Each row of a before or after table is a point. One or more steps were done to the points. Then noise was added and the rows were shuffled. The steps act on columns, c1 being the first. Write out the steps. A step turns or swaps two columns, mirrors them in a line or flattens them onto one, adds a multiple of one to another, or multiplies or shifts one. Angles are multiples of 10 degrees, from the lower column toward the higher: turns from -170 to 170, lines from 10 to 170 but not 90. Use the fewest steps. Two steps may share a column if one is a turn and the other turns, adds or multiplies; they go together, in the order done. Otherwise the lowest column goes first.

Before (12 x 2):
[[ -1  -1]
 [ 26  20]
 [ 18   0]
 [-68   7]
 [ 31  12]
 [ 23  26]
 [ 21   5]
 [-17  16]
 [ 21  21]
 [ 20  14]
 [-17   6]
 [ 31  -1]]
After, 12 rows:
[[-70 -95]
 [ 22  48]
 [ 21  52]
 [ -5  -8]
 [ 22  60]
 [-15 -20]
 [-14  -9]
 [ 21  31]
 [ 32  60]
 [ 28  47]
 [ 19  42]
 [ 24  41]]
Steps: add 1.5 times c1 to c2

Before:
[[-54 -16   4 -60  -1  44]
 [ 19  78  64  -3 -67  65]
 [  2 -61  11 -22 -43   9]
 [ 22  10 -63  32  18  26]
 [ -1 -12  13  33   1  35]
 [ 55   8 -23 -11  22  -9]
 [ 39 -14  28   8 -22  26]
 [ -5 -31 -25  21  13 -71]
 [ 14 -75 -53 -11 -35  69]
 [ 62   1  12  40 -21 -35]]
After (10 x 6):
[[ -4 -72  -3  35   9   5]
 [ 19  32   3  71  30  -1]
 [ 46  -5  26  19  -3 -12]
 [-36  35  48 -36  -1  34]
 [ 51  25 -25 -27   0  22]
 [ 10  29 -31   7 -12  22]
 [-11  90 -46 -87  10 -48]
 [ 62 -29 -44   2   8 -15]
 [ 31 -11   1 -35  28  60]
 [ 58  37  18   9  63  98]]
Steps: turn c2 and c6 by -70 degrees; add 0.5 times c6 to c1; turn c3 and c5 by -140 degrees; turn c3 and c4 by 60 degrees

Before:
[[  5  67 -20  20 -19  50   1 -47  54 -46 -59]
 [-57  -3 -19 -22  19   3   3 -45 -41  -3 -22]
 [-70  -3 -19  42 -40   4 -14  20 -51  18 -30]
 [-39  10  -6 -56  12 -20  30   5 -42  -6 -76]
 [ 37  14 -10 -11  23 -48  -1 -91  60 -28  15]
 [  1 -16  48   6  -2  59 -38 -14  41 -35  21]
 [ 12 -49 -17  24  30 -38  12  33 -43  59   2]
 [-16 -53  49  13  19  31  57  13  44  19 -38]
 [ -5  49  23 -39 -44 -56   4 -42  45  37 -25]
 [ 36  -4 -51 -73   3  61  52  23  56  15   5]
 [ 18 -53  26  -6 -62  32 -30 -75 -42  25 -18]
 [-67   8  18  45 -45 -51 -35 -46  34  53 -22]
 [ 17  27  28   9  21  63  28 -62  25  54  -1]
 [-28 -43  51 -31  -1 -45  74 -32 -55  19  32]]
After:
[[ 32 -17   3  23   0 -37 -46 -27  64  40  16]
 [ 40 -18  -2   8   0  63 -32  43 -55  53 -28]
 [ 13 -32 -38  14   0  30  11 -59 -16  60 -49]
 [-27  10 -77 -55  -2 -20  21  24  35  23   5]
 [ 13 -88 -18  -6   1  32 -36  42  27 -11 -26]
 [ -6  22 -60  20   1  49  41  40 -86 -21  19]
 [ 64  12   6 -73   0  60  14 -45 -38  54  51]
 [ 29 -49  15 -12   0 -45  24  38 -92 -14  12]
 [-72  11 -30  43  -2   3 -22   9  52  -2  19]
 [-59 -32 -23 -22   1   3   4  49  20   0  21]
 [-69 -22 -21  47  -1 -53 -64  17 -49  -5 -17]
 [  8 -55  34 -30   0 -45  19  24  49  72 -51]
 [  6   9 -26 -40   1 -55 -30  31 -70  24 -23]
 [-24 -20  19   6  -1  59  13 -20 -36 -50 -49]]
Steps: turn c7 and c10 by 60 degrees; add 0.5 times c10 to c1; turn c2 and c8 by -40 degrees; turn c8 and c9 by 150 degrees; turn c3 and c11 by -90 degrees; multiply c5 by 0

Before (12 x 20):
[[ 47 -29  41  15   9  -3  33  32 -10 -30  35 -28  38 -19 -51   6 -17 -11
   38  12]
 [-35 -14 -29 -59 -68   4  20  55  24  27  17 -20 -25  59 -43 -12   5  38
  -43 -34]
 [ 38   8 -18 -80  -2 -13  -1  36  -5   0  24 -55 -50  40 -10  17  22 -24
   51 -62]
 [-57 -36  41  -9  37  12 -24 -38  36   6   5 -20  33  32 -68   7  -9  51
  -60  46]
 [ 34  28 -31 -63 -40  -1 -51   3 -41 -49 -16 -50 -47  20  -4  62 -33  32
  -38  25]
 [-34  26  57 -72 -41   1 -43  60 -35   3 -52  16   5 -27  -8  33 -16  50
   35   7]
 [  5 -48  -3 -48  -7  37  33  42 -10  53  61  -4  -3  42  43  53  37 -43
  -15 -63]
 [ 24  37  65 -68 -60  35  22   9 -60 -13 -31   4  38 -16 -65 -37  32 -40
    0  27]
 [ 10 -11  74  21 -75  62  38   3  10  58 -55 -41  30 -41 -15 -19 -39  51
  -54 -29]
 [-46 -38  -1  12   3 -38 -58 -13 -44 -47  61 -13 -74 -33 -71  60  30 -37
   33  14]
 [ 54  12 -30  18 -17  32  55 -17  27  36  38 -66  14 -27 -61  30 -21  -3
   32  42]
 [  8  27  39 -68  16  11 -14  57 -54 -54  54  26  16 -56  39 -22 -50 -49
   53 -28]]
After:
[[-36  27  56 -73  -2  -3 -44  62   9   6 -54 -18 -12 -29  -6  32 -25  50
   75 -15]
 [ 25  34  63 -66   7  34  29   8 -16 -18 -40 -25 -25 -14 -65 -36  17 -44
   39   4]
 [  2 -43  -5 -48  15  37  29  45 -26  58  60   9  13  45  44  57  29 -44
   31 -80]
 [ 11  30  39 -67  -7  15 -12  55 -39 -52  44 -30  -9 -58  40 -24 -46 -51
   95 -50]
 [ 13  -6  70  20 -10  68  51   1  26  56 -54  20 -32 -42 -16 -22 -46  50
  -13 -44]
 [ 36   6 -17 -80   3 -14  -9  35  -9  -1  21  70  15  37  -9  13  24 -20
   94 -77]
 [-47 -43  -2  11   4 -39 -71 -11 -43 -49  50  49  34 -28 -74  61  31 -36
   75  -6]
 [ 46 -32  42  17  -3  -6  41  32 -16 -33  32   2 -34 -18 -53   4 -17  -7
   81  -6]
 [-32 -13 -25 -57  -4   2  14  54   3  25  21  30  22  61 -46 -11 -10  39
   -5 -54]
 [ 56  19 -36  15  -2  30  67 -18  -4  41  37  52 -25 -25 -60  28 -24  -3
   73  18]
 [ 34  26 -31 -62  -5  -2 -54   1  -8 -50 -22  63  -7  21  -5  62 -42  36
    0   6]
 [-60 -36  40  -7   1  12  -9 -36  11   1   9  -1 -41  30 -69   6  -6  58
  -20  28]]
Steps: flatten c5 and c17 onto the line at 80 degrees; turn c12 and c13 by 150 degrees; turn c7 and c13 by 20 degrees; multiply c9 by 0.4; turn c9 and c11 by 20 degrees; shift c19 by 40; shift c20 by -20
